Rows are points. Any point is a mix of the corners, with weights that add up to 1. It lies inside the corners' shape when no weight is negative. Is each point inside? If not, which corners have a negative weight?

Corners:
(1): [14 24 -3]
(2): [-12 -23  60]
(3): [ 52  -4 -37]
(4): [-51  14  -4]
Points:
[-19   8  19] => outside (3)
[ 9 16  5] => inside
[ 13 -11  16] => inside
[ 9 21 -2] => inside

Corners:
(1): [  5 -15   0   5  -1  -7 -25 -11]
(2): [ -1 -19  -3   1  12  10  23   9]
(3): [-13 -21 -14   0  10   6  14  29]
(4): [-26  11  -3  23  15 -22  21  -9]
(5): [ 17   7 -18  -9  25   8 -19  -1]
(6): [-10  25  32   3  22 -30  22  17]
(7): [16 18 -4 18 23 -8 -4  8]
(8): [ -1  11  -1   3  -2 -15  18  13]
(9): [-13  10  24   6 -15   5 -10  -8]
Points:
[ 17   4   1  -6   1  -3 -31  10] => outside (2, 4)
[-16  -3  17   2   0   8 -10  -6] => outside (7, 8)
[-26  10   7  12  18 -24  60  40] => outside (1, 5, 9)

Corners:
(1): [-13 -34 -27   3 -15  -1  11 -21  27  -9 -25  43 -25 -42]
(2): [-13  21  -8  -5 -12   9 -14 -20 -22 -24  14  -7  -3   4]
(3): [-10 -29 -20  26  22 -32  -6  -7 -23 -16 -53 -20  12 -18]
(4): [-12   2  30 -19  -2 -20  29  14  15  26  27  30 -20  -3]
(5): [ 10  23   5  10 -47  -8   3   7 -25 -23   1  12  28 -21]
(6): [ -8 -21   5  18 -46 -13 -16  12 -12  44  16 -10  13  -9]
(7): [ 23  18  35  -2   5  12  19  13  14 -16  25  60 -24  30]
(8): [ 28 -34   1 -31  17   3   5 -42  -9 -11  -3 -21 -45 -10]
(9): [  0  26  27   4   2  39  10 -12 -22 -13  10  12  31 -12]
(10): [ -7  27 -21 -15 -16  32  23 -29  27  13 -32 -18 -33  31]
(11): [  1 -31 -11 -45 -46   4 -33  26 -21  48   8   1 -12 -42]
(12): [-18   5  46  10 -29  15  16   7   2 -24 -13  33 -13   6]
(13): [ -8   0  40 -14   1 -10 -38 -13  24   6 -19  14   2 -31]
(14): [-10 -38 -20  -9  14 -41   3 -40 -14  18 -41  -8  13  13]
(15): [  8  16  15  32   1 -23 -14 -23 -27  -6 -31  37 -27 -11]
Points:
[ -9 -10  -2   1 -10  -8  -1 -14  -6   2 -20   2  -3 -17] => outside (7)
[ -4   5  22  -8 -16   3   7  -7   1  10   6  22  -9  -1] => outside (3)
[  5  -8   1   1 -10   1  15  -5  -3   2 -10  21 -20   0] => outside (2, 13)
[  1  16  50  -8 -17  11 -12  23 -10 -13  36  21   1 -14] => outside (1, 10, 14, 15)
[  5  14  18 -14 -13   8   1 -12 -10   7   5   2 -10   6] => outside (1, 3)
[ -1 -10   6  -1 -11  -9  -4  -7  -7  -1  -8  16  -3 -17] => outside (10)
[ -5 -36 -15 -15   0 -14  -9 -26   7  15 -27  -5 -40 -15] => outside (5, 7, 9)
[ -2  -3  12  17 -37  -5 -33   9 -28  31 -19 -10  31  -2] => outside (1, 2, 4, 8)
[ 12   5  20  -5   0   6  10  -2   3  -8   9  31 -17   9] => inside

Corners:
(1): [  4   2   8  21  11  -1  -5  -2   5 -11  -7   6 -11  10   9  23  -5   2
  -8  -7]
(2): [  6   3   2   5 -10   0   6  -7   5 -11  -1   7  -2   2   4  -2  11   6
  -5  -1]
(3): [  7   2  -7  -7 -11  -4 -29  -9 -11 -11 -10  -9   5   6  16  -1   2   4
  -8   4]
(4): [  9 -11  -6  -1  -7   4  -3   9   3 -12   4  -2   1  -7  -1   1  -5  10
   4  -2]
(5): [  8   4  31 -10   3   9  -6   5   0  -3   4   4   0  -4  -8  -1  -5   9
  -3  29]
(6): [  4   5 -11 -11  -7  -2   5   3   0  -2   1   7   6   3 -13   0   6   2
   0  10]
(7): [ -7   1  -8 -11  -4   9   0  -8  -7  -7  -2   0  -5   9  -8  -4  -1   9
  14  -4]
(8): [  9   5 -11   7  -7   6   4 -10  -4   6   7  -9   2   8  -5  -5   5   1
   1   4]
(9): [ -6   5 -11 -11  -7   7   7  -4  -2   1  -1   4   4  -6  -1   9  11  -8
  -1  -2]
(10): [  6   6   4  -5   5   6  -7  -7  -4  -3  -3   6   3   2 -10  -7  11 -12
   7   1]
(11): [  6   3  -1 -11   9  -3   3  -5  14  -8   2   0   4  -9  -5   1   2   8
  -2  -5]
(12): [ -3  -2   0  22 -10   2 -12  -5   3 -12   1   1   6  11  -6  10  -5   4
 -10  -4]
(13): [ -6   8  -8   1  -5   0   6  16  17  -7   5  -1  -6  -4 -11   3  -2  -5
  -9  -8]
(14): [-10   3  -3  -9  10  -6   6  -4   5  -9   0  -1  -3  -5  -6   4   1 -32
  -4  10]
(15): [-7  6 -6  2  6  0  7  9 -5 -7  0  3  5 -5 -3 -3 -4  6 -6 -2]
(16): [  6   4 -11  -9   4  11   3  -7  -6 -10  -1   7  -7  -7  -6  -1   1   9
  -7  -3]
(17): [ -3   0  -1   1  -8   4 -23  -8  -7  -2 -14   4  -2  -9  -2  -2  -2   9
   5  19]
(18): [  8   6  -5  -9  -8  -4   7  -2  -5 -12  -7 -11   2  -7 -10   1  29  11
   1   0]
(19): [  9   2  -1  -9  -9  -8   5  -7  -8   6   2  -3   4   1 -11  -5   0  -5
  -4  -4]
(20): [  7  -7  -5  -7   4   8   5  -4   5   1 -22   1   5  -4  -2   0  -4  -7
 -10  -1]
(21): [ -8 -19  -7   5  -2  -6 -13  -6  -2  -4  -5  -2  -2   9  -9   8  60   2
  -1   3]
Points:
[ 3  5 -3 -1 -1  4  2 -5  2 -7 -2  1  0  3 -4  1 12  3 -3 -1] => outside (4, 14, 17, 19)
[ 2  1 -3 -1 -1  1  0 -2  1 -7 -1 -1  1  1 -2  2  6 -3 -5 -3] => outside (6, 17)
[ 1  1 -2 -2  0  3  5 -2  2 -5 -1  3  0 -2 -8  1  6  2 -1  0] => outside (3)
[  0   1 -14 -24  -8  -4   1   1  -1   3   2 -14   8 -10  -8  -9   8  -1
   3  12] => outside (1, 2, 10, 12, 16)
[ 1  2 -4 -1 -4 -1 -4 -2  0 -7  0 -1  1 -1 -2  3  7 -1 -4  2] => outside (7, 20)
[ 2  1 -6 -7 -6  1 -3 -3 -2 -5 -2 -2  3 -2 -5 -3  9  2 -1  4] => outside (1)
[  1   0   0  -8   3   2 -11 -10  -8   0  -8   7   5   3  -4   2  -1  -4
  -2   7] => outside (2, 4, 8, 13, 18)

Corners:
(1): [  7  46 -12  50  41 -23   5 -15   1 -17  23  -7 -16   1   3  15   0  11
  -3   1]
(2): [-26  -3  25  16 -22   0  -4 -12  -6  -1   8  12  20   6   4 -26   1  24
 -16  40]
(3): [  2  51  19 -21  10   9  14  -7  -1 -22  -6   5 -42 -23  20  12 -21  17
 -38 -16]
(4): [ 12  30 -19   9  -1 -51  -9 -11  24 -30  12  17  12 -24  15   1  14   7
 -23 -31]
(5): [-22  19 -18  17   6  -7  27  -9  38  -2 -12   5  -2 -40  26  13   3  21
 -24 -16]
(6): [  9  18   4 -12  -7 -28 -20   0 -21  23  -4  20  25  -5  -6  23  -5  40
  14  25]
(7): [  7 -29  12  11 -12  -8 -30  16 -24   9  -7   4  16  25  -1  18  12  28
  33  26]
(8): [-16   6  -2   2  17  24  18 -22  -2  -3 -45  31   6 -13  17 -23  17  22
 -16 -21]
(9): [ 39   1  15 -21   1 -49  -8 -13 -27   7   9 -18 -11  -7 -16 -13  20 -12
  -9 -18]
(10): [-25 -20 -26 -30   6  17  -8  -3  10  22 -23  26  -8  -6  -7 -43 -33  -8
 -11 -26]
(11): [ 26 -19   8   8 -29   2  -4  23 -32  15 -10  32  12  23 -45 -21 -25   9
  32  29]
(12): [ 37  28  18  -4  -3   8 -10 -22 -18  -8  28 -37   0 -20  41  22  60 -13
  10 -37]
(13): [-29  -9 -46 -23 -11 -19  25  34  -8  -1 -47  19  11 -16  -3 -26 -30  -7
 -12 -37]
(14): [-23  -1 -10 -17  30  17  34   2  10  -3  -7  29   0 -21   9  -8 -26  -8
 -30 -19]
(15): [ 14   4   8 -11  13 -19 -30   4 -19   2 -21  -8   7 -13 -21  23  17  -2
  28   6]
(16): [-30 -10  27 -22 -22  -8  13  16   5  14 -29  14  22  19 -18 -32  21  37
  18 -18]
(17): [  4  25 -10  40  40 -24   1 -23  21 -20  -8  20 -21 -21  39  -1 -21 -15
   8  -2]
(18): [ 10 -12   9 -13 -27 -34   0  -1 -17   0  33   5  -7  13 -11  -4  30   1
  30  32]
(19): [ 20  38  -2  -2  10  -6  14 -15   9 -17  -1 -49   6  20  17  37  20  -4
  -2   7]
(20): [-15 -31   2   0 -13  -7  -8 -29  -4  -1  -2  -3  10  16  -8   9  11   8
  30 -19]
(21): [ 28   4 -12 -23  18  -2   4 -32   0 -33  35 -45   0 -24  13  19  14  12
  13   5]
Points:
[-5  6 -1 -2  5 -8  2 -8  1 -5 -3  4  0 -7  8  0  2  8 -2 -4] => outside (11)
[  3   9  -1  -2   5  -7   3  -5  -4  -5 -11   5   1  -5   3  -1   2   7
   0  -5] => inside
[  1  13  -1   1   4 -10   2  -4  -3  -1  -6   3   1  -2   4   2   3   8
  -1  -5] => outside (21)
[ 0  7 -1 -3  0 -8  2 -5 -3 -3 -1  5  3 -4  4  1  5  8  4 -1] => outside (9)
[  1   9  -2   1   7 -11   3  -6   2  -8  -4   5   0  -9   7  -6   5   6
  -4  -8] => outside (6, 20)
